Rows are points. Each copy is the shape, with its points in the same order, turned, moved and blurred by noise. Some copies are also mirrored. Which?

Shape (7 x 3):
[[ -6 -53 -25]
 [ 18  19  19]
 [ -8  18  82]
 [-19  25 -11]
 [-36  63  -1]
 [ 49  59 -19]
 [-39 -10  65]]
Copy 1 (7 x 3):
[[  0 -34  40]
 [ 12   6 -39]
 [ 39  71 -21]
 [-42  15 -12]
 [-51  59 -27]
 [-33 -19 -85]
 [ 32  60  26]]
Copy 1 is: only turned
Copy 2 (7 x 3):
[[-36 -34 -29]
 [ 21   4  18]
 [ 83 -19   5]
 [  6  37  -6]
 [ 31  66  -4]
 [-14  29  65]
 [ 67 -28 -33]]
Copy 2 is: mirrored
Copy 3 (7 x 3):
[[ 37   2  48]
 [  1  17 -35]
 [ 16 -21 -85]
 [-26  -7  -8]
 [-59 -21 -33]
 [-48  69 -24]
 [ 34 -46 -40]]
Copy 3 is: mirrored

Shape (10 x 4):
[[ 42  11 -22 -38]
 [ 20 -21 -56 -29]
 [-14 -12  46 -96]
 [ 30 -33  27 -13]
 [ 59  61  -9  27]
 [  6  42  32  -2]
 [-18  76  33 -22]
 [ 45 -14   4 -35]
 [-27 -33  22 -45]
 [ 20  29 -28  57]]
Copy 1 (10 x 4):
[[ 64 -15  -4  -2]
 [ 51  11 -23 -44]
 [ 79  53  67  27]
 [ 35 -17  53 -11]
 [ 21 -74 -36  33]
 [  6 -13  11  54]
 [ 20   4   4  89]
 [ 65 -22  24 -10]
 [ 32  36  57  -6]
 [-31 -45 -38   2]]
Copy 1 is: only turned
Copy 2 (10 x 4):
[[ -5   1 -67  22]
 [-12 -19 -35  54]
 [-27 -70 -34 -59]
 [ 55 -33 -27  -7]
 [ 34  74 -51  10]
 [ 10  38  -5 -47]
 [-31  52  -8 -66]
 [ 20 -20 -54  -3]
 [ -8 -56   3 -18]
 [ 34  72  -1  39]]
Copy 2 is: only turned
Copy 3 (10 x 4):
[[ 62 -29  21 -21]
 [ 54 -18  -7 -63]
 [ -7  -3 100 -24]
 [ -4 -58  18 -18]
 [ 69 -35 -27  49]
 [ 12  -7  12  39]
 [ 24  31  30  56]
 [ 31 -52  28 -22]
 [-23  -3  41 -40]
 [ 38 -19 -66  17]]
Copy 3 is: only turned

Shape (14 x 8):
[[ -42    2   13  -15  -43   -3  -27    9]
 [  21    9   21   27    3   10   23   -8]
 [  24   20  -10    9    9    3   16    4]
 [   2    5  -11  -29   11    4  -37   -3]
 [  16   43   12  -17   25   -7   13    3]
 [  -4    3   18  -15    4   33    3  -29]
 [ -58    7   -9    3   23   -9  -29  -15]
 [   5    4   13  -23    4   -9   27  -28]
 [  23   36   17  -15  -36   37  -30  -73]
 [  17   15   14   81   21   -6  -11    0]
 [   9    8  -28   -2  -53   -5    9  -26]
 [ -28   -1  -57  -30  -18   44   16   -1]
 [   4   46   -5   -5   20    1  -18  -31]
 [ -30   32  -57  -27 -121   52   24  -11]]
Copy 1 (14 x 8):
[[-18   1  32   5  46 -31   3  -3]
 [-10  25  13   1 -49  -2  -3   9]
 [ -2  19 -21  -6 -31   2   8   2]
 [ 15   8 -25  17  20  -6 -15 -27]
 [-28  32 -22 -19 -15  17  -2 -27]
 [-11  22  10  16  -6  15 -35   3]
 [-40   0 -13  54  28  -9   3 -14]
 [-25  -9  -6 -10 -13  22 -24  -3]
 [-12  43 -17  -4  12 -21 -84  34]
 [-17  37  -6  39 -66 -52  20   1]
 [  1  -5  -8 -22  14 -22  -5  49]
 [ 22  15  -3  13  46  36  15  42]
 [-31  36 -41  11   0  -7 -23  -6]
 [  8  28  31 -48  82  -1  10 100]]
Copy 1 is: only turned
Copy 2 (14 x 8):
[[  16   -4  -50    0  -32   -5   -6   15]
 [ -10   18    7   -1   16   38   30  -21]
 [ -29   10    2   -3   32   20    4  -16]
 [  11   -8  -32   14   34   -2  -27  -16]
 [ -41    3  -13   28   21   16   -2  -38]
 [  14  -15  -26   -7   14   21   19  -43]
 [  18  -50   -1   22  -14    6  -27   -1]
 [ -12   -7  -10    9   15  -13   33  -37]
 [  14  -32  -78    9   48   40   51  -11]
 [   1   15   37   24   18   70   10   18]
 [ -14   -9  -32  -26   26   -9   34   26]
 [ -10  -36  -29  -68   16  -12  -20  -16]
 [ -19  -33  -25   31   35   28    0  -16]
 [ -36  -32  -94 -101   -6   -4   29   39]]
Copy 2 is: only turned

Shape (17 x 11):
[[ -76  -49  -72  -26  -18   40   -4   11   14  -39   46]
 [ -64  -48  -68   -7    1  -11    9   -9   -3   54    9]
 [  37    1   15   44   29  -73   31   -3   61   10  -71]
 [  -4    3   10   30   31    6  -39    9    9   50   -1]
 [  23   13   27  -66   12   -3   72   51   18   12  -49]
 [  43   53    9   29  -27  -50    0  -33   41   25  -67]
 [  36   31   26    2   44  -24   48  -68   49    8  -57]
 [  42   19    2   40   43  -82   41   -3   24  -30  -25]
 [ -51  -47  -47   18  -48   29   24   29  -37   24   50]
 [ -67  -41  -12   26  -36   -1  -34   23   38   -4    1]
 [  -1 -101  -12   -8  -21   35  -15   -2  -12    6   27]
 [  10   17    7  -48  -11   51   49   10   -3  -15    2]
 [  -6   20   33   50   50    0   51   -6   25    0  -76]
 [ -72  -53   -1  -46  -10  -10  -22    2  -26   -1   13]
 [ -27  -31  -61  -43   -6   38   -1   29  -69  -40  -32]
 [   6   45   54   40   24  -75   31  -32   10   -2  -24]
 [ -32  -25  -58  -42   17   32  -24   42   -4   -1   47]]
Copy 1 (17 x 11):
[[  6   4 -29  18 -44  48 -78 -34   8  -4   7]
 [-12  39 -12  24 -14  94  11 -53  34   5  23]
 [ 28  50  -9 -15  23 -37 121   1  65  48  22]
 [-19  -7  14  43  16  29  63  16  16   6  55]
 [  1  13 -43  38   0 -20  92   0  44 -34 -80]
 [ 14  16  25 -48  59   6 105  42  51  39  -6]
 [ 39  31   5 -44  -2 -11 114  37  84 -27  12]
 [ -5  52  13 -42 -18 -60  98 -12  39  28  19]
 [-17  18 -18  19  13  67 -19 -64 -46 -19   9]
 [ 20   4  -5  38  38  25 -27 -29  24  38  33]
 [ 15 -55 -51  10  -8  47   9 -65  -4 -12  39]
 [  4 -13 -28   3 -11   4  29  15   3 -62 -50]
 [ 66  54  22  22   2 -25 101  23  28 -14  16]
 [ -5 -29  18  42 -10  44 -15 -70  47 -13  -1]
 [ 24 -28  12  27 -70  51   6 -39 -25   6 -55]
 [  0  42  58 -29  34 -46  96  -9  56 -13  23]
 [-46 -18 -29  43 -52  45 -21 -13  -1   0   3]]
Copy 1 is: mirrored
Copy 2 (17 x 11):
[[ -44  -58   43  -33  -47  -37  -42  -24  -40   40  -55]
 [  -5  -29   38  -52   22   20    2  -44  -26   68  -89]
 [  86   16  -49 -100   60   36    5   36  -10   51   16]
 [  38   -7   34  -26   15   79    0  -11  -10   23   -3]
 [  51   -6  -35 -100  -28   21   13   46   67   -6  -57]
 [  64   -6  -62  -61   62   33   27  -19   35   40   42]
 [  52   62  -19 -100   56    3   17    6   35    8   26]
 [  53    5  -43  -73   65    6   24   68  -29   14   15]
 [ -31  -79   59  -10    7   10  -15    6   12   69  -74]
 [  24  -47   24  -27  -35   20  -26  -13  -31   95  -10]
 [  46  -69   90  -39    4  -13  -46  -11    3   31  -47]
 [  -3  -20    9  -53  -25  -12   -6   20   70  -16  -28]
 [  46   66  -32  -51   33   35  -24   48   24   43    0]
 [  40  -30   50  -13  -44  -20   18  -24  -19   46  -71]
 [  15  -44   -9   12  -18  -27  -47   -9    6  -13 -103]
 [  56   34  -22  -40   50   16   65   49    6   43   31]
 [ -19  -60   42  -37  -41   19  -18  -19  -31  -12  -62]]
Copy 2 is: only turned
Copy 3 (17 x 11):
[[ -87   36  -38  -56  -18  -28  -34   34   14   -5   14]
 [ -59   48   42  -14  -24   -6   -3   -2    7   44  -21]
 [  41 -101   54   18   -2   16  -18  -42  -20   38  -58]
 [   4  -17   -1   46  -53    0    5    3  -36   54    8]
 [  27  -66   46  -16    5   69   19    7   -1  -32   42]
 [  19  -73   32   79  -21   43  -20  -69   -6    6  -58]
 [  32  -62   62   45   29   40  -60  -53  -37   21    0]
 [  65  -68   11   23   31   17  -48  -11    3   37  -54]
 [ -59   34  -11   -5  -21  -42   24   12   55   20   26]
 [ -58  -18  -15  -11  -47  -53    5   -4  -22    5  -36]
 [ -12   28    4  -33  -55  -59  -25  -32   20   12   49]
 [ -10  -31   -2    6    6   36  -22   -4   12  -26   72]
 [  21  -75   12   22   45   24   10  -39  -45   51   -1]
 [ -20   63   16  -20  -27  -39    1   14  -25  -29    5]
 [ -15   54  -50  -57  -11   45    5  -23   15  -16   17]
 [  63  -54   30   78   46   -8  -17   -8  -29   10  -39]
 [ -42   39  -27  -30  -52   13  -26   45    8   12   26]]
Copy 3 is: only turned
